Each row of a before or after table is a point. The points were changed in one or more steps. Then noise was added and the rows were shuffled. The steps act on columns, c1 being the first. Write out the steps. A step turns or swaps two columns, mirrors them in a line or flattens them onto one, adds a multiple of one to another, or multiplies or shifts one. Angles are multiples of 10 degrees, from the lower column toward the higher: turns from -170 to 170, lines from 10 to 170 but not 90. Use the fewest steps. Two steps may share a column if one is a turn and the other turns, adds or multiplies; they go together, in the order done. Otherwise the lowest column goes first.

Before, 14 rows:
[[-0.19 -0.17]
 [-0.32 -0.15]
 [ 0.23 -0.46]
 [ 0.25 -0.46]
 [ 0.36 -0.46]
 [-0.14 -0.31]
 [-0.39 -0.68]
 [-0.19  0.15]
 [ 0.12  0.37]
 [-0.03 -0.15]
 [-0.25 -0.07]
 [-0.65  0.14]
 [-0.01  0.19]
 [-0.40 -0.03]]
After:
[[-0.26  0.05]
 [ 0.03 -0.01]
 [-0.26  0.05]
 [ 0.30 -0.06]
 [ 0.00  0.01]
 [-0.15  0.04]
 [-0.31  0.05]
 [ 0.42 -0.10]
 [-0.08  0.00]
 [-0.38  0.07]
 [-0.21  0.04]
 [-0.07  0.02]
 [ 0.28 -0.04]
 [-0.66  0.13]]
Steps: flatten c1 and c2 onto the line at 170 degrees

Before (10 x 4):
[[-0.22  0.07 -0.26 -0.39]
 [ 0.24 -0.01 -0.50 -0.44]
 [-0.46 -0.20  0.03  0.15]
 [-0.05  0.45 -0.14 -0.43]
 [-0.07  0.07  0.19  0.21]
 [-0.07 -0.30 -0.07  0.07]
 [ 0.24 -0.11  0.08 -0.15]
 [-0.03 -0.03 -0.13 -0.28]
 [-0.45  0.43  0.20 -0.41]
 [-0.48 -0.03 -0.05 -0.09]]
After (10 x 4):
[[-0.21  0.10 -0.21 -0.42]
 [-0.49 -0.05 -0.05 -0.09]
 [ 0.24 -0.01 -0.14 -0.65]
 [-0.46  0.56 -0.45 -0.02]
 [-0.07 -0.38  0.09 -0.01]
 [-0.07  0.09  0.10  0.26]
 [-0.02 -0.04 -0.17 -0.24]
 [-0.46 -0.24  0.12  0.11]
 [-0.06  0.57 -0.30 -0.34]
 [ 0.24 -0.14 -0.16 -0.01]]
Steps: multiply c2 by 1.3; mirror c3 and c4 in the line at 60 degrees

Before, 8 rows:
[[-0.41 -0.23  0.29 -0.13 -0.10  0.05  0.14 -0.34]
 [-0.42 -0.18  0.30 -0.05 -0.13 -0.13 -0.35 -0.32]
 [ 0.12 -0.06 -0.59  0.06  0.03 -0.07  0.03 -0.05]
 [ 0.11 -0.13  0.06 -0.16 -0.35 -0.19  0.02 -0.19]
 [-0.10 -0.09 -0.10  0.33 -0.22  0.10  0.03 -0.11]
 [ 0.76  0.25  0.38 -0.31  0.23 -0.09  0.23  0.18]
 [-0.13  1.00  0.30 -0.31  0.04 -0.11  0.26 -0.12]
 [-0.18 -0.17  0.24  0.15 -0.04 -0.31  0.13 -0.33]]
After, 8 rows:
[[-0.14  0.86  0.64 -0.32  0.06 -0.12 -0.12  0.26]
 [-0.42 -0.33  0.19 -0.14 -0.11  0.03  0.10  0.39]
 [ 0.12  0.13 -0.61  0.06  0.01 -0.07  0.01  0.07]
 [ 0.78  0.11  0.44 -0.31  0.23 -0.09 -0.29 -0.01]
 [ 0.11 -0.15  0.00 -0.16 -0.35 -0.18  0.10  0.18]
 [-0.18 -0.22  0.17  0.15 -0.04 -0.30  0.11  0.33]
 [-0.43 -0.29  0.21 -0.05 -0.12 -0.13  0.48  0.00]
 [-0.11 -0.04 -0.12  0.35 -0.19  0.09  0.04  0.09]]
Steps: turn c2 and c3 by 20 degrees; turn c7 and c8 by 140 degrees

Before:
[[ 0.12  0.30  0.07 -0.37  0.25 -0.28 -0.43 -0.30  0.22 -0.07  0.03 -0.09]
 [-0.29  0.39  0.15  0.08  0.33 -0.12  0.19  0.34 -0.41 -0.13 -0.15 -0.19]
 [-0.10  0.32  0.17 -0.13  0.21  0.27 -0.10 -0.10 -0.48 -0.09 -0.24 -0.01]
 [ 0.10  0.27 -0.15 -0.48  0.04  0.11  0.31  0.10  0.06 -0.42 -0.30 -0.53]
 [ 0.62  0.18 -0.09  0.12  0.16 -0.14  0.23  0.37 -0.14  0.27  0.26  0.19]
 [-0.53  0.32 -0.05  0.37 -0.17 -0.02 -0.03  0.02 -0.27  0.29 -0.13  0.12]
 [ 0.16 -0.05 -0.07  0.03 -0.05 -0.05 -0.43  0.14 -0.48  0.13  0.08 -0.23]
 [ 0.03 -0.34  0.06  0.00  0.41 -0.20  0.09 -0.17 -0.24 -0.02  0.02 -0.02]
 [ 0.42 -0.22 -0.20 -0.25  0.29  0.00  0.19  0.42  0.29 -0.37 -0.63  0.19]
 [ 0.76 -0.32  0.13 -0.49  0.08  0.46  0.15 -0.09 -0.16  0.02  0.31 -0.40]
 [-0.14 -0.04  0.35  0.24  0.43  0.08 -0.28 -0.08  0.26  0.27 -0.57  0.03]
 [ 0.18 -0.15  0.22 -0.73 -0.19 -0.23  0.00  0.45  0.28  0.24 -0.45 -0.01]
 [-0.16 -0.01  0.25  0.17  0.15  0.08  0.34  0.24 -0.03 -0.66  0.28 -0.06]
 [ 0.01 -0.23 -0.16 -0.15  0.68  0.54  0.40  0.23  0.03 -0.01  0.27 -0.06]]
After:
[[ 0.17 -0.15  0.23 -0.73  0.00 -0.23  0.02  0.47  0.29  0.23 -0.44 -0.01]
 [-0.29  0.38  0.16  0.08  0.00 -0.13  0.18  0.33 -0.42 -0.11 -0.16 -0.19]
 [ 0.61  0.18 -0.09  0.13  0.00 -0.12  0.25  0.38 -0.13  0.28  0.26  0.19]
 [ 0.13  0.30  0.08 -0.37  0.00 -0.28 -0.43 -0.29  0.22 -0.07  0.06 -0.09]
 [ 0.10  0.28 -0.14 -0.47  0.00  0.13  0.31  0.09  0.04 -0.42 -0.31 -0.54]
 [-0.13 -0.04  0.35  0.25  0.00  0.09 -0.28 -0.08  0.26  0.27 -0.56  0.05]
 [ 0.17 -0.04 -0.06  0.05 -0.01 -0.05 -0.42  0.14 -0.48  0.12  0.08 -0.25]
 [-0.16 -0.01  0.26  0.16  0.00  0.09  0.35  0.23 -0.04 -0.66  0.27 -0.05]
 [ 0.02 -0.24 -0.16 -0.13  0.00  0.53  0.40  0.23  0.04 -0.01  0.27 -0.05]
 [-0.53  0.32 -0.05  0.39  0.00 -0.02 -0.02  0.01 -0.27  0.30 -0.14  0.13]
 [ 0.43 -0.22 -0.20 -0.24 -0.01  0.00  0.19  0.42  0.31 -0.40 -0.63  0.19]
 [ 0.02 -0.32  0.05  0.00  0.02 -0.20  0.10 -0.17 -0.24 -0.01  0.00 -0.02]
 [ 0.77 -0.31  0.13 -0.48  0.00  0.46  0.15 -0.10 -0.17  0.01  0.32 -0.41]
 [-0.10  0.32  0.16 -0.14  0.00  0.28 -0.10 -0.10 -0.49 -0.10 -0.24  0.00]]
Steps: multiply c5 by 0

Before (12 x 18):
[[ 0.56 -0.37  0.08 -0.22 -0.20  0.18 -0.34  0.19 -0.34  0.13  0.34 -0.20
   0.00 -0.71 -0.04 -0.34 -0.28 -0.11]
 [ 0.20  0.02  0.30  0.17  0.00 -0.55  0.31  0.15  0.12 -0.32  0.31  0.20
   0.18  0.15 -0.14  0.33  0.09 -0.14]
 [ 0.11  0.17  0.38  0.31 -0.31 -0.62  0.16 -0.47 -0.22 -0.62 -0.32 -0.17
   0.16  0.05  0.44 -0.19 -0.22  0.03]
 [ 0.05 -0.10  0.13 -0.04  0.04 -0.25  0.33  0.24  0.16 -0.10  0.14  0.01
   0.30 -0.39  0.02 -0.37 -0.01  0.03]
 [-0.03 -0.22 -0.05 -0.35  0.16  0.22 -0.06  0.14 -0.24  0.00 -0.01 -0.33
  -0.34 -0.46  0.42 -0.24  0.29  0.23]
 [ 0.15  0.14 -0.29 -0.25  0.32  0.06  0.24 -0.39 -0.31 -0.23 -0.25 -0.32
   0.30  0.07  0.12  0.46 -0.31  0.33]
 [ 0.39  0.08 -0.34 -0.30 -0.32  0.09  0.01  0.23  0.10 -0.69 -0.29 -0.28
  -0.07 -0.33 -0.27  0.35 -0.44  0.34]
 [-0.03 -0.14  0.33  0.01 -0.13 -0.03 -0.16 -0.53  0.37 -0.06  0.08 -0.15
  -0.50 -0.33 -0.15 -0.04 -0.33 -0.12]
 [ 0.57  0.25 -0.11  0.45  0.54 -0.01 -0.26  0.02 -0.16 -0.22 -0.13  0.05
   0.19 -0.43 -0.02  0.25 -0.01  0.51]
 [ 0.07  0.45 -0.13 -0.18  0.36 -0.36 -0.07  0.11  0.09 -0.21 -0.17 -0.32
  -0.09 -0.15 -0.21  0.30  0.30  0.21]
 [ 0.47  0.41  0.29  0.46 -0.27 -0.06  0.12  0.04  0.11  0.02 -0.36  0.15
  -0.17 -0.13  0.26 -0.26  0.00  0.17]
 [ 0.34  0.24  0.08  0.08  0.15  0.18  0.27 -0.10  0.28  0.00  0.42 -0.54
  -0.36  0.15 -0.30 -0.19 -0.20  0.24]]
After, 12 rows:
[[ 0.47  0.41  0.30  0.46 -0.27 -0.05 -0.11  0.05  0.11  0.02 -0.27  0.14
  -0.18 -0.12  0.26 -0.26  0.00  0.16]
 [-0.03 -0.23 -0.05 -0.35  0.16  0.22 -0.01  0.14 -0.24 -0.01 -0.03 -0.33
  -0.33 -0.46  0.42 -0.24  0.30  0.23]
 [ 0.38  0.08 -0.35 -0.29 -0.32  0.09 -0.09  0.23  0.10 -0.69 -0.26 -0.27
  -0.08 -0.33 -0.28  0.34 -0.44  0.35]
 [ 0.58  0.25 -0.11  0.46  0.53 -0.02 -0.07  0.02 -0.16 -0.22 -0.20  0.05
   0.19 -0.44 -0.01  0.24  0.00  0.51]
 [ 0.20  0.02  0.31  0.16  0.00 -0.54  0.14  0.15  0.11 -0.31  0.38  0.20
   0.18  0.16 -0.14  0.33  0.09 -0.13]
 [ 0.11  0.16  0.38  0.30 -0.31 -0.63 -0.09 -0.47 -0.22 -0.62 -0.23 -0.17
   0.16  0.06  0.45 -0.20 -0.21  0.03]
 [ 0.07  0.45 -0.13 -0.19  0.37 -0.36 -0.06  0.10  0.10 -0.21 -0.18 -0.32
  -0.08 -0.14 -0.22  0.31  0.30  0.22]
 [ 0.57 -0.37  0.07 -0.22 -0.20  0.18  0.07  0.18 -0.34  0.12  0.21 -0.19
   0.00 -0.72 -0.03 -0.35 -0.29 -0.10]
 [ 0.14  0.13 -0.29 -0.25  0.31  0.06 -0.04 -0.38 -0.31 -0.22 -0.13 -0.32
   0.30  0.07  0.12  0.45 -0.31  0.32]
 [ 0.04 -0.11  0.14 -0.03  0.04 -0.24  0.09  0.24  0.15 -0.11  0.23  0.02
   0.30 -0.40  0.02 -0.37 -0.01  0.04]
 [-0.04 -0.15  0.34  0.00 -0.13 -0.02  0.01 -0.54  0.37 -0.07  0.01 -0.15
  -0.51 -0.32 -0.15 -0.04 -0.33 -0.12]
 [ 0.34  0.24  0.07  0.09  0.15  0.17  0.17 -0.09  0.28  0.00  0.46 -0.54
  -0.36  0.15 -0.29 -0.19 -0.19  0.25]]
Steps: flatten c7 and c11 onto the line at 70 degrees

Before (10 x 24):
[[-0.45 -0.47 -0.06 -0.43  0.29  0.06  0.54  0.18  0.66  0.39 -0.15  0.29
   0.14 -0.10 -0.06  0.20  0.25 -0.45 -0.17 -0.10  0.53 -0.03 -0.14 -0.05]
 [ 0.03  0.39 -0.20  0.13  0.24 -0.15 -0.28  0.42 -0.23  0.11 -0.27  0.19
   0.02 -0.45  0.05  0.26 -0.19 -0.45  0.21  0.73 -0.04  0.03 -0.03 -0.13]
 [-0.17 -0.35  0.51 -0.28  0.61  0.69 -0.07 -0.21 -0.20 -0.33 -0.17 -0.16
   0.02 -0.18  0.17  0.24  0.66 -0.04 -0.31  0.14 -0.26  0.19 -0.28 -0.22]
 [ 0.23 -0.30 -0.55  0.30 -0.11  0.05 -0.18  0.08  0.03  0.34 -0.38 -0.10
  -0.47 -0.13  0.15 -0.24  0.10  0.21  0.09 -0.04 -0.48  0.07  0.17  0.29]
 [-0.03  0.52 -0.14 -0.17 -0.04  0.41 -0.12  0.18 -0.28 -0.13  0.06  0.26
   0.45  0.16 -0.18  0.06  0.03 -0.64  0.05  0.10 -0.21  0.00  0.47  0.08]
 [-0.13 -0.03 -0.11 -0.15 -0.16  0.00  0.16 -0.32 -0.07  0.05 -0.72 -0.02
  -0.58 -0.17 -0.16  0.08  0.30 -0.28 -0.02  0.08  0.03  0.32 -0.30  0.46]
 [-0.18 -0.55 -0.56  0.38 -0.33 -0.24 -0.20 -0.09  0.20 -0.21 -0.47  0.05
   0.05 -0.14 -0.18 -0.31 -0.20  0.23  0.06  0.10 -0.35 -0.31  0.11  0.27]
 [ 0.03 -0.15  0.21 -0.07  0.13  0.02  0.23 -0.24  0.03  0.24  0.33  0.41
  -0.18 -0.15  0.29  0.05 -0.15  0.10  0.20  0.24 -0.34 -0.05 -0.04  0.08]
 [-0.38  0.12  0.34  0.01  0.12 -0.11 -0.27  0.14 -0.23  0.09 -0.27 -0.23
   0.06  0.18 -0.13  0.13  0.21 -0.13  0.54  0.12  0.03  0.11 -0.40 -0.28]
 [ 0.39  0.39 -0.08  0.15 -0.05  0.09 -0.57 -0.19  0.25 -0.13 -0.02  0.16
   0.15 -0.18  0.05 -0.19  0.11 -0.16  0.05 -0.32 -0.53 -0.06 -0.20  0.13]]
After, 10 rows:
[[ 0.06  0.41 -0.19  0.12 -0.11 -0.17 -0.25  0.42 -0.21  0.11 -0.30  0.18
  -0.23 -0.42  0.03  0.24 -0.21 -0.44  0.23  0.73 -0.04  0.02 -0.01 -0.13]
 [-0.40  0.15  0.35  0.00 -0.03 -0.08 -0.28  0.15 -0.25  0.07 -0.29 -0.22
  -0.14  0.19 -0.13  0.11  0.20 -0.16  0.54  0.13  0.02  0.07 -0.41 -0.28]
 [-0.04  0.51 -0.14 -0.16  0.39  0.44 -0.09  0.18 -0.26 -0.14  0.05  0.23
  -0.20  0.15 -0.19  0.08  0.02 -0.63  0.08  0.08 -0.20  0.00  0.47  0.06]
 [-0.46 -0.46 -0.09 -0.43  0.00  0.06  0.54  0.18  0.67  0.40 -0.14  0.32
  -0.29 -0.11 -0.10  0.24  0.20 -0.45 -0.19 -0.12  0.55 -0.05 -0.14 -0.09]
 [ 0.01 -0.15  0.22 -0.08 -0.20 -0.02  0.22 -0.25 -0.01  0.23  0.32  0.40
   0.00 -0.16  0.28  0.03 -0.18  0.08  0.21  0.22 -0.34 -0.07 -0.03  0.09]
 [-0.16 -0.57 -0.59  0.37  0.20 -0.24 -0.18 -0.10  0.19 -0.20 -0.46  0.05
   0.23 -0.15 -0.15 -0.32 -0.21  0.22  0.05  0.09 -0.34 -0.34  0.08  0.26]
 [ 0.36  0.38 -0.07  0.17  0.13  0.08 -0.59 -0.17  0.25 -0.15 -0.02  0.16
  -0.04 -0.15  0.04 -0.14  0.09 -0.15  0.07 -0.31 -0.51 -0.07 -0.19  0.10]
 [ 0.26 -0.32 -0.54  0.31 -0.36  0.00 -0.16  0.11  0.04  0.36 -0.35 -0.09
   0.34 -0.15  0.16 -0.21  0.09  0.20  0.04 -0.07 -0.50  0.07  0.16  0.30]
 [-0.17 -0.36  0.54 -0.26 -0.31  0.70 -0.06 -0.20 -0.19 -0.34 -0.18 -0.16
  -0.52 -0.19  0.18  0.27  0.67 -0.03 -0.28  0.14 -0.27  0.16 -0.28 -0.25]
 [-0.14 -0.01 -0.13 -0.14 -0.45 -0.01  0.16 -0.32 -0.06  0.08 -0.74 -0.04
   0.42 -0.15 -0.19  0.07  0.31 -0.28 -0.03  0.08  0.02  0.32 -0.31  0.44]]
Steps: turn c5 and c13 by -120 degrees
